Each row is a point. The points of each table are mixes of a few directions, plus a little noise. How many directions does each table use, and how many do they share? Where both have some left over, give the other angles between the two spaces (their principal angles), to ten degrees, smallest first.

First (6 x 3)
[[-11 -29 -17]
 [ 14  39  22]
 [-22 -59 -34]
 [ 15  41  23]
 [ -7 -19 -11]
 [ 10  28  16]]
Second (5 x 3)
[[ 10  28  16]
 [ 17  50  28]
 [-21 -60 -33]
 [ -6 -18 -10]
 [ -1  -3  -1]]
Directions: first 1, second 1, shared 1

First (10 x 8)
[[ -2  -2  -3   1   3   0   1   1]
 [-34 -27 -44   9  39   3  15  22]
 [ 17  14  22  -5 -20  -1  -7 -11]
 [ -8  -6 -10   2   9   0   4   5]
 [ 23  18  30  -6 -26  -2 -10 -15]
 [ 24  19  30  -6 -26  -2 -10 -15]
 [  8   6  10  -2  -9  -1  -3  -5]
 [ -1  -1  -1   0   0   0   0   0]
 [-47 -37 -60  13  53   4  20  30]
 [ 20  16  26  -5 -23  -2  -9 -13]]
Second (7 x 8)
[[ -4  19  25  -1  -8  19 -18   4]
 [-34  20 -22  21  40   4 -10   3]
 [-15 -14   4  -2   8 -33  18  -2]
 [ 36 -40  13 -19  -9 -25  29   6]
 [-10  19 -19   9 -13  17 -15 -10]
 [  8 -16  23 -14 -19 -20  12  -1]
 [ 18  12 -25   7   1  37 -16   1]]
Directions: first 1, second 4, shared 0; angles 30

First (10 x 11)
[[-27  22  14  -4  -9  -7   6   7  -4   7   5]
 [-53  54  29 -26 -20  13   9 -12  -6  18   8]
 [ 18   3   9 -24  10  48   9 -19  11   8   4]
 [-25   2  11   6  -1 -39  -6  22 -13  -7   8]
 [ 16 -12 -10   4   4   5  -2  -4   3  -3  -4]
 [-14   5  -3 -12  -7  -5 -15 -16  -9  -3  -3]
 [ 45 -40 -37  29   7  -8  -8   0   7 -11 -17]
 [-17  15  -8  25 -18 -25   8  15  -1   7  -9]
 [ 60 -54 -34  -1  21  19 -22 -26   5 -18 -12]
 [ -3   4  28   0  14   1  21  34   6   3  18]]
Second (9 x 11)
[[  6   9  17  25 -13  10  20 -18   3 -17 -26]
 [ 11  13  -2 -15  22  -6 -29  18 -16   5   6]
 [  1  -2 -15 -21 -17 -13  29   2  11   4  -1]
 [ -1  -7   8 -22  15   0 -24  26 -22   2 -13]
 [ 20  28  15  35  -2  24  -2  -6 -10  -8 -46]
 [-33 -45  20 -13  -4 -21  18 -16   9 -25  38]
 [  0  -1 -18 -22  -1 -19   8   1  10   6  28]
 [  7  20 -49  15   4   3 -13 -12  28  38  52]
 [-11 -16  24  18  -3  24  -7   5 -15  -4 -38]]
Directions: first 4, second 5, shared 1; angles 80, 90, 90

First (10 x 18)
[[ 16  13  11   8  -2  -9   4  -1  -7  -5  11  -9 -11   9   9  -8  -5  -5]
 [ 12  -7  -8  -1   2  -9   6   1 -11  -7   9 -11   2   5  -9   0  16  -4]
 [ -2 -11 -12  -5   3   0   2   0  -4  -3  -1  -1   9  -2 -12   4  14   1]
 [  6   1  -8   2   7 -11  -1  -3 -18 -11   4 -22   8  -5  -1   5   9  -9]
 [-19  -1 -15  -2  11  -1 -11  -6 -12  -6 -15 -19  24 -25   0  16   1  -7]
 [ 17   6   2   6  -1 -10   6  -3 -11  -9  11 -12  -4  10   0  -8   6  -3]
 [-15 -10 -18  -4   3   6  -5 -10  -3  -6 -15  -2  23 -10 -11   4   9   4]
 [-22   8  24  -1 -13  25  -7   4  39  25 -16  42 -17   0  16  -6 -35  16]
 [ 23  -6   4  -4   9 -19   9  22 -17   0  27 -18 -19   4  -2  15  18 -18]
 [-16   7  22   1 -20  29  -3  -5  44  22 -16  52 -16  12  11 -21 -33  25]]
Second (9 x 18)
[[ -5 -15  -9   6  -4  -7  -4  -4   9  17  12  12  -8   5  12   2  -2   6]
 [  6  20  13  -9   5   9   5   6 -12 -24 -17 -17  12  -7 -17  -2   2  -8]
 [ -8 -24 -16  11  -6 -11  -6  -7  15  27  20  20 -14   9  20   3  -3  10]
 [  1   2   1  -1   0   1   0   0  -1  -2  -2  -1   1  -1  -2   0   0  -1]
 [ -4 -13  -8   6  -3  -6  -3  -3   8  15  11  11  -8   5  11   1  -2   5]
 [  1   2   1  -1   0   1   0   0  -1  -2  -2  -2   1  -1  -1   0   0  -1]
 [ -1  -4  -2   2  -1  -2  -1  -1   2   4   3   3  -2   1   3   1   0   1]
 [ -7 -22 -14  10  -5 -10  -5  -6  13  24  17  17 -12   8  18   3  -3   8]
 [ 16  53  34 -24  13  24  13  14 -32 -60 -43 -43  30 -19 -45  -6   6 -21]]
Directions: first 4, second 1, shared 0; angles 60

First (9 x 32)
[[ -9   7 -22 -14   9  17   5 -29   0 -18 -21  42  -2 -15 -11  32  -3 -16
  -10  11 -35  10  -9 -25  -3  10  10   4 -16  21 -18  14]
 [ 14 -11  13   5   6  -6  -9   1  -4  -3   8  -9   9   5  -2 -16  -6  -9
   24   4  14  -4 -30  20  -1  -5 -10  -6 -11 -21  20 -22]
 [ 16  -7  -3   5   1 -31  -1   8 -14  12  19  -8  17  11   2   2   5 -11
    8   4  -9  -4 -31  23  -2  -1   0 -10  -4 -20  37   1]
 [  2  -5   3  -2   3 -10  -2   1 -10  25  15 -10   8  10   5 -31  -4   1
    8 -11  34 -11   5   9   1  -2 -12  -5  12  -2   7   4]
 [-15  14  15  -1  -2  24   2  10  14 -22   5 -12  -9 -12 -10  20  -8  32
   -2   4   6  11  28 -10  12   0   5  12  12   5 -32 -17]
 [ 18 -16   5   5   4 -21  -8   1 -13  19  11 -10  14  14   6 -33   0 -18
   20  -4  20 -12 -30  25  -6  -5 -13 -12  -7 -20  34  -7]
 [ -3  -3  -2   8 -15   3   2  10  13   4 -24  -7 -19   3  17 -12  14  -2
  -20 -11  -5  -5  26 -10  -6  -4   3   3   2   8  -5  12]
 [-14  18   1  -5  -1   9   7   7   4 -10  13  -3  -1  -9 -11  31  -5  28
  -10   5  -7  11  23 -11  11   5   9   9  15  10 -24   0]
 [ -9   2 -11  -2  -6  15   4  -8  11  -7 -27  16 -16  -7   6   6   7  -6
  -18  -3 -17   3  18 -22  -5   2   7   6  -4  18 -17  14]]
Second (11 x 32)
[[ -4   4  -1  -4   5   1   1  -7   0  -2   3   4   1  -3  -6   2  -2   1
   -2  -2   1  -1   3  -6  -4  -3   7  -2   5   3  -9   4]
 [ 53 -27   4  35 -50  16 -36  33  36  -6 -60 -19 -33   6  24 -26  23  -5
   38  17 -37   4 -13  41  45  13 -32  27 -59   3  56 -59]
 [ 11   0  -9  -2 -12  16  -3  -5  12  -2  -8   3 -13  -4   2  -3  10   4
    6   1  -8   2   2 -13   2  -8   7  -1 -10   8  -4   2]
 [ -7  -1   0  -1   4  -8   9   7 -11   8  11  -4   8   6   7   3   0  -1
   -7  -1   9   1  -3   2  -4   4  -7  -2   6  -6   5   9]
 [ -7   0  -7  -6   0  -1  14   5 -10  12  16  -2   6   7  12   5   6   1
   -8  -1  11   3  -1 -10  -9  -1  -3  -6   6  -5   1  20]
 [-11  -2  -2  -2   4 -11  15  11 -16  13  18  -6  12  10  13   5   1  -1
  -10  -1  14   2  -4   2  -7   6 -11  -4   8 -10   9  15]
 [ 17   0  -3   3 -12  18 -15  -9  20 -12 -22   6 -17  -9  -8  -8   6   3
   13   2 -17  -1   3  -5   9  -8  10   4 -15  12  -5 -14]
 [-20   9  18   0  30 -22  -5 -12 -10 -13   6   6  17  -8 -27   5 -27  -5
   -7  -5   7  -7   4  15  -5   6   7   0  23  -3 -16 -10]
 [-10  14   3 -10  18   4  -5 -27   4 -15   2  16   0 -16 -28   4 -14   3
   -3  -6  -2  -5  10 -16 -10 -11  26  -6  15  11 -33   4]
 [-16   3   4  -4  14 -14  11   2 -16   6  18  -1  15   4  -1   7  -8  -2
  -11  -3  13  -1  -1   3  -9   5  -3  -4  16  -8  -2  11]
 [ -6   1  -8  -7   0   1  14   3  -9  11  15  -1   4   6  11   5   6   2
   -8  -1  10   3  -1 -12  -9  -2  -1  -6   5  -4  -1  20]]
Directions: first 5, second 3, shared 0; angles 40, 40, 60

First (10 x 32)
[[-11   2 -11 -17   3 -25  -4  13 -18   1 -12  13 -14  -8  19   4  -4   1
   -2   6  19   9  13  26 -12 -11   3   1  -1  46   9  -1]
 [-32  17 -11  -6 -10  -5  -6   3 -16  17  17  11  -7 -12   0 -28  -4   8
    7  12   9   7  23   8   0  -4   4 -15   8  21  19  11]
 [ 36 -10  11  13   5  17  15 -12  24 -13  -1 -23  15  14  -7  17   6 -10
   -7 -12  -3 -12 -31 -20   4  17  -7  12   0 -46 -20  -4]
 [-17  -6   5 -12  12 -16 -13 -17  -5  -5 -23   7  -8   3  -2  -3   8   8
  -16 -10  19  -2   3  -4  -1 -10   0  -7 -11   7  -7  13]
 [ 16  11  -5  12  -9  19  21  -3  12   5  30 -21  13   0  -2 -11  -1  -9
    6   4   6  -6 -15  -9   3  23  -4   2  16 -31   1   3]
 [ 41 -21  22  24   6  29   4  -8  31 -18 -10 -15  19  18 -20  31   5  -7
    0 -16 -44 -12 -29 -30  12   6  -5  15 -11 -56 -26 -17]
 [-25  -6   0 -10   1 -17 -25  16 -19   1 -22  30 -16  -7   1   7  -6  12
    5   5 -23  12  28  17  -3 -29   8  -5 -13  45  10 -10]
 [-33  10  -9 -15  -2 -18 -11   0 -19  10   0  15 -13 -10   6 -20  -1   9
   -1   7  20   7  22  13  -4 -10   4 -13   1  33  14  12]
 [ 53  -3   1  18  -2  23  32   3  26  -9  19 -32  20  10   4  20   0 -20
    4  -3  -2 -10 -36  -8   0  29  -7  20  13 -44 -14 -12]
 [-28   7  -6  -8  -4  -9 -12   4 -15  10   2  16 -10  -9   0 -15  -3   9
    4   8   0   7  22   8   0 -11   5 -11   0  26  13   5]]
Second (10 x 32)
[[  8  -1   4  -3  -4   1   7   5   8   2   5  -6   7   6  -4  14  -7  -9
    1   5  -8  -5  -6   1   6  -2  -2  13   6 -12  -3  -7]
 [ 39  13 -23  11  11 -18 -11  36   5   9  -8 -13  21  -3  -5  40 -10   6
   48  31   3 -14  -8  25  11 -20   0  24   3  20   0 -17]
 [-43  -4  17 -15  -8  22   1 -19   5  -6  11   5  11   1  -7  -6   4   6
  -20 -15  -8  13   9 -25   0   3  -8   5  -5 -32 -13   0]
 [ -3  -9  16   0   0  16  -7   6  20 -22   7  -4  20  10 -29  22   0  -5
  -27  -7 -29  11   1 -12   9   8 -11  14  -5 -12  14  -9]
 [-52   2   9 -10  -6  20   6 -34 -12  10  15  15 -18 -10   4 -48  10  17
  -19 -24  13  16  27 -25  -9  11   1 -31  -2 -20  -6  15]
 [ 38  -4 -17   9   6 -34  -6  16 -13  -6 -34  -2  -8   1  33  14   0 -12
   21  17  14 -19 -34  29 -11 -13  11  10  -6  41  -9   5]
 [ 45   4 -14  17   6 -19  10  10  -9  15   0  -3 -29  -1   5 -16  -4 -10
    9   7  12 -12   2  23  -1   8  12 -25  14  29  23   6]
 [ 26   4 -18  18  15 -17 -20  20  -5  -9 -18   0   0  -8  -2   8   6  11
   15  10   5  -1  -2  19  -4  -3   4  -6 -11  44  17   1]
 [-60  -1  11 -19 -10  18   5 -34 -11   6   7  14  -6  -7  15 -32   9  14
  -12 -19  12  12  13 -26  -9   1  -2 -10  -6 -30 -25  11]
 [  1  -5  14  -6  -9  10  15  -4  11   2  15  -5   1  11 -10   4  -7 -16
  -16  -4 -13  -1  -1  -8   8   7  -4   6  11 -26   2  -5]]
Directions: first 4, second 5, shared 0; angles 30, 40, 50, 60

First (11 x 32)
[[  6 -22 -10  -7  -1  26  -7   0  13  -3  -4  16 -10 -10   5  -4  20 -11
    0   7   0  -6  -5 -15  13  -4  -2   2  -7   4   8 -11]
 [-15 -12   4  -6   7  14  -9  18   0  17  -9  -4  -5 -11  13 -19  -5  35
  -20 -14  16  10  -4 -25 -18  -7 -16   6   0 -12 -22 -17]
 [-10  -9   3  -4   5   9  -7  12   0  12  -6  -2  -3  -8  10 -12  -2  22
  -13  -8  10   7  -3 -16 -12  -5 -12   1  -2  -9 -15 -13]
 [  9 -29 -14  -8  -1  33 -11  -3  18  -6  -5  25 -11 -15   6  -1  31 -25
    4  15  -5  -9  -8 -14  21  -6  -1  -4 -13   5  14 -16]
 [ 15  -7 -10  -2  -6  14   4 -10   8 -13   4  11  -8   3  -8   3  15 -21
    8   7  -5 -12   3  -3  22   2  12  10   4  17  22   7]
 [ -8  32  14  11   1 -40  10  -1 -18   4   6 -24  15  15  -7   8 -30  14
    2  -9  -1   9   6  25 -20   7   2  -5   8  -7 -12  16]
 [  4  -4  -4  -1  -2   6   0  -2   4  -3   0   4  -3  -1  -1   0   6  -6
    2   2  -1  -3   0  -3   6   0   3   3   0   5   6   0]
 [  5  16   1   8  -3 -22   5 -11  -5  -9   6  -1  10   8  -8  18  -3 -23
   15  11 -14  -2   1  28   4   5   8 -15  -4   0   8  11]
 [  7   2  -2   0  -4   2   6  -4   0  -6   4  -1  -4   6  -7  -1   0  -1
    2  -3   1  -5   5  -3   8   3   8  12   9  11  10   9]
 [ -4  29  11  11   0 -37   9  -5 -15   0   7 -17  15  13  -7  14 -22   0
    8  -1  -7   6   5  30 -13   6   4 -12   3  -6  -6  15]
 [ -8   4   6   0   3  -5  -1   7  -5   8  -2  -8   2   0   4  -5 -10  17
   -7  -8   6   6   0  -3 -12  -1  -6   1   2  -7 -12  -2]]
Second (9 x 32)
[[  3  -1  26  -8   2  -7  -4  -1 -15  -7  -6  -4   8   7 -14  14   0   7
   13 -11  26   0 -10   2 -13   0  -4  -3   0  -7  -7  -6]
 [-17   9 -12  18  -3   3  -9   6  13  13   8 -11  14 -13  11  13  -4 -18
   12 -14  14  -3  -4  -3   3  25  33 -10 -15  -8  20  10]
 [-24  17 -17  -5 -15  -8   3  -4   6  25  -2 -16  14   0  -5   4 -10  -3
   -2  -2  -5  -1   5   8 -16  -5   5  -1 -12  -6   1   7]
 [  4   5   0  -1  10  14  -6   8   0 -10 -11   1 -12  -6  39 -20  -3   8
  -14   5   4  -7  -3 -11   7 -11   9  11   9  13   9  -6]
 [  7 -10   0  -6  11   8   1   1   1  -1  -1  17 -15   1  13 -24   0  23
  -17   8  -9  -4   5 -11   4 -11  -7  17   7  10  -7  -3]
 [ 12   3  10   7  -6   4  -3   4  -5 -24  -6 -15   2  -2  -2  21   8 -29
   17  -5  12   6 -10   5  10   7   2 -17   7   0  10  -6]
 [  7 -13 -13   7   4   9   4   0  11   0  10  16 -12  -4   2 -13   5   1
   -9   8 -20   1   8  -7  16   4  -2   6   3   6   1   3]
 [  8 -16   5 -16 -19  -9  15 -13  -7  -1   3   0   1  15 -60  16  12  -3
    9   1 -10  12   5   9  -8  -9 -38  -4   4  -8 -22  -4]
 [ -1   6   1   5  13 -12   1  -1  -1   4   5  12  -1   2  16 -11 -10  14
   -8  10 -12  -3   4   8  -3  -1   4   2  -3   1  -5   5]]
Directions: first 3, second 6, shared 1; angles 40, 90

First (10 x 32)
[[ -2  -6   5 -16   9 -37  27  14  -3 -32 -27  -6  11  14  -3  -9  31  20
  -10  -3   2 -17  -8 -25  -9  -1 -23 -20 -22 -15  11   1]
 [ 28 -13  -6  12   8 -18  -7  19 -10 -14  -8 -20 -23  -4 -15  -3  24  18
   -4   3  10   2  -8 -10 -21  -1  13  12 -19 -17   7   6]
 [-17  12 -18  14 -17  20   1  43  14 -21  17  -4 -12 -44   5 -15  -6 -11
   34   4  21   1 -14 -11 -14  21  19 -20  13   9 -13  -4]
 [ 30 -34 -22  36 -14  12   0  20  -3 -26 -18 -20 -22 -24 -17 -31  37  29
   12  29  18  -6 -16   9 -23  15  22 -20 -17 -13 -19  10]
 [ -7  21   4 -15  11  -1 -18 -31   6  46  26  14  -6  17  12  34 -49 -31
  -14 -24 -19  16  12  19  18  -7  -4  30  23  19  18  -6]
 [ 13 -26  14   1   7   8  -3 -33 -20  -1  18  -7  27  14   0 -14  22  12
  -19  18  -6   1   7   9  14 -11  -8 -10  -3  -6 -17   4]
 [-18  10 -13  21 -31  54  -7  -9  21  25 -10  24  -4 -20   5  -2 -35 -18
   27  11  -4   2   6  34  12  11  18  -4  22  23 -21  -1]
 [-24  21  17 -26   6 -13  12  -6   2   3  -8  14  22  19   8  13 -10  -9
   -5 -15  -9  -5  10 -15  13 -11 -21   3   1   2  10  -5]
 [  4  24  34 -15  16 -11 -18  13 -19   7 -17   0   1  20 -16  28   7   3
   -3 -15   0   9  23 -35  -5 -34   8  60 -23 -22  17  -1]
 [ -7  -8 -16 -11   5 -14  13 -31  12  12  27   4   6   8  20  -1 -22 -14
  -18  -8 -14  -2 -11  26  15  17 -23 -32  24  21   6  -4]]
Second (8 x 32)
[[ 12  -4  43 -13  35 -28   0  12 -37  13 -24  21 -18 -25  11 -28 -39  -5
   -7  20  34  -8  12  16  -2 -15  14 -25   7  15  -7   6]
 [-12   4 -42  13 -35  28   0 -11  36 -13  24 -20  17  25 -11  28  38   6
    6 -20 -33   7 -11 -15   2  14 -14  24  -6 -15   7  -6]
 [  9  -3  30  -9  26 -20   0   9 -27   9 -17  15 -13 -18   8 -20 -28  -4
   -4  15  24  -5   9  11  -1 -10  10 -18   5  10  -5   4]
 [ -9   3 -31  10 -26  20   0  -9  27 -10  18 -16  13  19  -8  21  29   4
    4 -15 -26   6  -8 -11   2  11 -10  19  -5 -11   5  -4]
 [ -3   0 -11   3  -9   6   0  -3   9  -3   6  -5   4   6  -3   7  10   2
    2  -5  -8   2  -3  -4   1   4  -4   6  -1  -3   2  -2]
 [-15   5 -55  17 -46  36   0 -16  47 -17  32 -27  23  33 -14  36  50   7
    8 -26 -45  10 -15 -20   2  19 -18  33  -8 -18   9  -7]
 [  9  -2  31  -9  26 -20   0   9 -26   9 -17  15 -13 -18   8 -20 -28  -4
   -4  15  25  -5   8  11  -2 -11  10 -18   5  11  -5   4]
 [  9  -3  35 -11  30 -24   0   9 -30  10 -20  17 -15 -21   9 -23 -32  -4
   -5  17  28  -6   9  13  -2 -12  12 -21   5  12  -5   5]]
Directions: first 6, second 1, shared 0; angles 90

First (11 x 32)
[[ -2   8 -30 -23  13  -1   1 -23   4 -10  10 -15  -1  26  29   4 -16   0
   -7  -4 -31 -24  18   3  -4  -9  16  16  19 -12  -3   2]
 [ 15 -13  10  28   1  -2  -8  35  -4  15 -22  29   6 -32 -28  -2  32  16
    3 -17  12   6 -17  11  23   1 -39   6   1   3  21  -6]
 [-12  12  -7 -15   4  -1   4 -27   5 -16   9 -20   0  16  16  10 -16  -8
    3  13  -7  -3  -3  -3  -9   4  26  -5   6  -5 -13   0]
 [  0   1   2  13   9  -3  -6   4   2  -6 -15   7   8 -15 -10  13  18   9
    9  -4   3   2 -28  10  17   7 -11   1  12  -4   8  -8]
 [ 10 -14  26  26 -12   1  -2  36  -7  18 -12  24   0 -30 -32 -10  22   4
    3  -5  27  20  -9  -1   8   4 -28  -8 -19  13  10  -1]
 [  7  -2 -10  10  13  -3  -8   8   2  -1 -16  11   7 -12  -5   8  18  13
    3 -13  -9 -10 -16  13  20  -1 -20  13  18  -7  15  -7]
 [-14  11  -7 -27  -4   2   9 -33   4 -13  22 -28  -6  30  25   0 -32 -16
   -3  17  -9  -3  18 -12 -25   0  38  -8  -4   0 -21   7]
 [ -3   9 -37 -29  15   0   2 -27   5  -9  13 -18  -3  33  35   2 -21  -1
  -11  -6 -39 -31  26   2  -6 -14  18  20  21 -14  -4   3]
 [-10  14 -25 -20  16  -3   1 -35   8 -22   5 -22   3  22  27  17 -14  -1
    1   4 -25 -18  -5   5  -1   0  24   7  24 -14  -6  -3]
 [  6 -15  41  13 -33   7   9  32 -12  26  11  14 -12 -14 -27 -29  -4 -14
   -4  10  40  32  24 -22 -22   2  -8 -23 -48  26  -8  11]
 [  5 -12  35  23 -20   3   2  30  -8  17  -5  18  -3 -26 -31 -12  13  -4
    4   5  36  28  -5  -8  -3   8 -16 -19 -30  17   1   2]]
Second (9 x 32)
[[  8   3  10  -5  -2  -7  -7  -3  27  20 -30   5  21  13   7  16 -13  11
    5  13  46   8 -25 -15  -5  -4  -8   2 -15  -5  12  21]
 [ -6  -2  -4   5   1   5   3   3 -19 -13  18  -5 -14 -11  -4  -9   9  -7
    0 -11 -31  -5  14  10   5   4   4  -5  10   3  -9 -13]
 [ -7   2  48   8   0  12 -24   1  11  12 -60 -16  20 -26  22  36 -14  14
   56 -17  32  11 -53  -1  25  22 -28 -44  -6 -10  -9  25]
 [  5   0  -9  -4  -1  -6   4  -2   7   4   4   6   3  11  -3  -3  -1   1
  -12   9   9   0   4  -5  -8  -7   4  12  -4   1   7   1]
 [  3   2  18  -2  -1  -1 -10  -2  20  16 -34   0  18   3  10  19 -12  11
   17   5  38   8 -29 -10   3   3 -12  -9 -11  -6   6  20]
 [  1  -3 -39  -2   1  -5  20   1 -23 -20  59   8 -26  10 -19 -34  17 -16
  -42   4 -49 -12  52   9 -15 -13  24  29  12  10  -1 -30]
 [ -2  -3 -30   1   1  -1  16   2 -25 -20  51   3 -25   2 -15 -28  16 -15
  -31  -2 -49 -11  44  11  -9  -7  19  19  14   8  -5 -28]
 [ -3  -1  -1   2   1   3   1   1  -9  -7   8  -3  -7  -6  -1  -4   4  -3
    1  -6 -15  -2   6   5   3   3   1  -3   5   1  -5  -6]
 [  2   1   7  -2  -1  -2  -4  -1  11   8 -15   1   9   3   4   8  -6   5
    6   4  19   4 -13  -6   0   0  -5  -2  -6  -2   4  10]]
Directions: first 3, second 2, shared 0; angles 50, 80
